Each point is reached from the start by the listed moves, each made once or not at all, plus a little noise. Is the number of moves made odd or even? Then give how often each move was made.
In the rows, 128 means zero.

Moves:
(1): [149 136 149]
(2): [145 143 109]
(3): [ 95 163 133]
Start: [126 139 164]
Points:
[162 162 167] => even (1, 1, 0)
[ 94 175 170] => odd (0, 0, 1)
[127 140 163] => even (0, 0, 0)
[131 198 171] => odd (1, 1, 1)
[147 148 184] => odd (1, 0, 0)

Moves:
(1): [140 169  95 129 157 145 149 130 122]
(2): [140 139 150 147 114 121 145 100 122]
(3): [165 119 121 160  99 119 153 147 146]
(4): [146 136 113 134  89 126 108 145  79]
(5): [ 96 120 116 125 138  84 163 115  92]
(6): [ 87 123 155 133 153 149 143 126 127]
Start: [153 135 141 156 152 132 131  81 145]
Points:
[146 172 115 172 180  95 198  44 101] => odd (1, 1, 0, 0, 1, 0)
[139 142 150 181 144  94 181  50 112] => even (0, 1, 0, 0, 1, 0)
[143 156  97 195 149 111 205 102  71] => odd (1, 0, 1, 1, 1, 1)
[151 164  76 160 148 108 169  95  58] => odd (1, 0, 0, 1, 1, 0)

Moves:
(1): [168 133 137 156 123  96 107 102 153]
(2): [134 122 155 121 131 129 134 141 124]
(3): [109 126 130 125 115 114 115 103 147]
(4): [126 110 125 145 123 144 128 131 137]
(5): [111 127 118 120 154 115 129 118 117]
(6): [118 146 129 122 152 135 136 129 154]
(7): [142 156 140 108 136 145 124  87 110]
(8): [158  80 114 101 139 112 117 116 145]
(9): [152 112 142 129 119 109 146 125 139]
Start: [130 117 129 131 108 128 122 107 116]
Points:
[127 100 133 136 146 118 149  98 150] => even (0, 0, 0, 1, 1, 1, 0, 0, 1)
[199  76 150 112 145 101  92  34 134] => even (1, 1, 0, 1, 1, 0, 1, 1, 0)
[164 122 156 151 106  69 116  56 198] => even (1, 0, 1, 0, 0, 1, 0, 0, 1)
[173 112 156  86 164  79  88   7 169] => odd (1, 1, 1, 0, 1, 1, 1, 1, 0)
[217  77 162 122 118 116  92  44 145] => odd (1, 1, 0, 1, 0, 0, 1, 1, 0)
[114 137 160  89 131 121 112  44 101] => even (0, 1, 1, 0, 1, 0, 1, 0, 0)

Moves:
(1): [157 103 125 155 155  97 126 115 129 121 109  61 145  66  95]
(2): [124 134 131 129 132 114 150 133 100 113 127 133 147 105 145]
(3): [121 116 128 113 123 123 129 132 148 128 118 110 122 152 156]
(4): [109 150 149 137 114 124 122 112 145 131 140 137 124 139 153]
(5): [113 129 134 115 136 106 114  99 115 118 110 134 118 134 121]
(6): [136 134 145 130 100 125 116 131 161 120  96 159 140 123 148]
(7): [112 122 113 114 125 117 152 126 130 144 127 108 152 104  95]
(8): [ 88 117 111 155 219 156 149  89 117 163 116 114 134 140 131]
(9): [116 128 129 122 105 104 108 161 129 113 131 129 165 127 136]
(10): [133 139 102 137 176 147 121 130 129 162 144 153  90 153 142]
(11): [106 120 141 112 158 142 122 104 131 129 162 132 115 133 150]
(12): [ 82  87 136 143 114 119 124 107 131 106 120 136 115 101 138]
Start: [151 127 135 133 117 127 126 131 135 131 119 132 135 129 129]
Points:
[ 87 130  99 151 240 127 108 100 112 171 104 150 131 168 148] => even (0, 0, 0, 0, 1, 0, 0, 1, 1, 1, 0, 0)
[  7 103 138 151 181  85 128  69 153 145  64 162 158 129 215] => even (0, 1, 1, 1, 1, 1, 1, 1, 1, 1, 0, 1)
[ 43  85 143 110 164  85 102  98 120 108 132 161 111 134 220] => odd (0, 1, 1, 0, 1, 0, 0, 0, 1, 1, 1, 1)
[ 13  56 141 115 193 123 141  31 171 144  76 139 131 120 171] => odd (0, 0, 1, 0, 1, 1, 1, 1, 0, 0, 1, 1)

Moves:
(1): [115 131 120 112 138 110 121 136 134 121 139 134 164 115 131 143 130 113
 118 112 110]
(2): [132 141 134 126 110 118 141 111 139 128 138 116 124 136 127 130 140 140
 115 130 114]
(3): [144 111 127 119 132 151 117 115 117 128 114 126 104 120  91 117 135 111
 126 126 136]
(4): [117 108 113 118 130 149 116 136 137 117 135 109 127  98 138 142 115 109
 145 137 131]
(5): [131 119 144 113 129 132 138 150 121 122 136 145 131 155 132 140 120 127
 113 133 121]
(6): [140 130 111 148 155 114 130 104 119 137 126 130 122 117 137 134 118 144
 109 146 137]
(7): [110 113 125 107 133 111 132 128 135 137 127 118 125 119 142 141 113 115
 119 122 123]
(8): [135 129 111 122 108 129 123 133 131 119 138 127 117 133 116 135 139 124
 122 132 138]
(9): [123 142 124 115 128 129 113 121 138 116 134 133 143 124 144 125 133 133
 130 137 133]
(10): [130 136 123 113 129 128 111 133 145 127 137 123 141 114 149 117 130 122
 125 148 133]
(11): [129 138 124 120  96 144 112 122 123 124 120 130 139 113 112 134 139 126
 111 156 142]
(12): [120 113 130 144 124 122 133 122 120 130 131 116 119 138 125 125 136 124
 145 124 135]
(13): [123 134 134 126 141 115 125 129 112 131 124 116 143 135 128 128 110 141
 140 120 132]
(14): [129 121 140 124 101 110 131 135 138 141 150 129 122 137 127 134 137 146
 129 121 126]
(15): [106 119 116 116 124 126 121 142 126 136 144 120 124 125 127 127 107 125
 115 109 110]
(16): [120 134 128 118 130 143 133 137 107 123 128 126 137 119 134 121 134 134
 133 115 131]
(17): [104 126 133 113 115 114 126 139 146 125 140 116 137 111  95 146 137 154
 129 134 130]
(18): [125 141 135 131 123 114 123 133 114 127 124 123 122 117 127 138 141 139
 126 123 120]
Start: [132 144 126 133 120 123 140 108 135 124 130 120 125 147 117 143 139 135
 122 134 119]
Points:
[110 152 117  20  19 116  74 143 184  81 198  94 162  86  72 211 199 138
  79 187 112] => even (1, 1, 1, 1, 1, 0, 0, 1, 1, 1, 1, 0, 0, 1, 0, 0, 1, 1)
[ 65  97 122   7  83 103 122 157 172 123 207  72 149  89  99 193 131 124
  81 110  77] => odd (1, 1, 1, 1, 1, 0, 1, 0, 0, 1, 0, 0, 0, 1, 1, 1, 1, 0)
[ 99 148 113 129 113  84 130 106 100 136 172 104 117 130 137 152 151 185
 113 111 116] => odd (0, 0, 0, 0, 0, 1, 0, 0, 1, 0, 0, 1, 0, 1, 1, 1, 0, 1)
[142 122  82  80 112 171 106 120 100  90 143 119 141  94  85 189 141 102
  74 169 138] => even (1, 0, 1, 1, 1, 1, 0, 1, 0, 0, 1, 0, 0, 0, 0, 1, 0, 0)
[ 93 153  92  71  69  85  90  91 169 136 185  69 137  69 169 185 133 151
  68 180 107] => even (0, 1, 0, 1, 0, 1, 1, 0, 1, 1, 1, 0, 0, 1, 1, 0, 0, 1)
[109 131  62 113 123 133 105 103 147 112 166 100 117 103 139 169 112 128
 103 155 128] => odd (0, 0, 0, 1, 0, 1, 0, 1, 1, 0, 0, 0, 0, 0, 1, 0, 0, 0)
[ 98 134  93 110 100 129 114 121 103 135 159  87 142  99 120 165 106 160
 109 142 129] => odd (0, 0, 0, 1, 0, 1, 0, 0, 0, 0, 1, 0, 1, 1, 1, 1, 0, 0)
[ 97 120 100 123 130  55 144  99 132 136 149  75 120 131  95 182 123 167
 117 144 144] => even (0, 0, 0, 0, 0, 1, 1, 1, 0, 0, 0, 1, 1, 0, 0, 0, 1, 0)
[ 46 137 117  35 112  40 127 159 139 131 218  58 180  80 147 223 107 182
  76 120  75] => odd (1, 1, 0, 1, 1, 1, 1, 0, 0, 1, 0, 0, 1, 1, 1, 1, 1, 1)
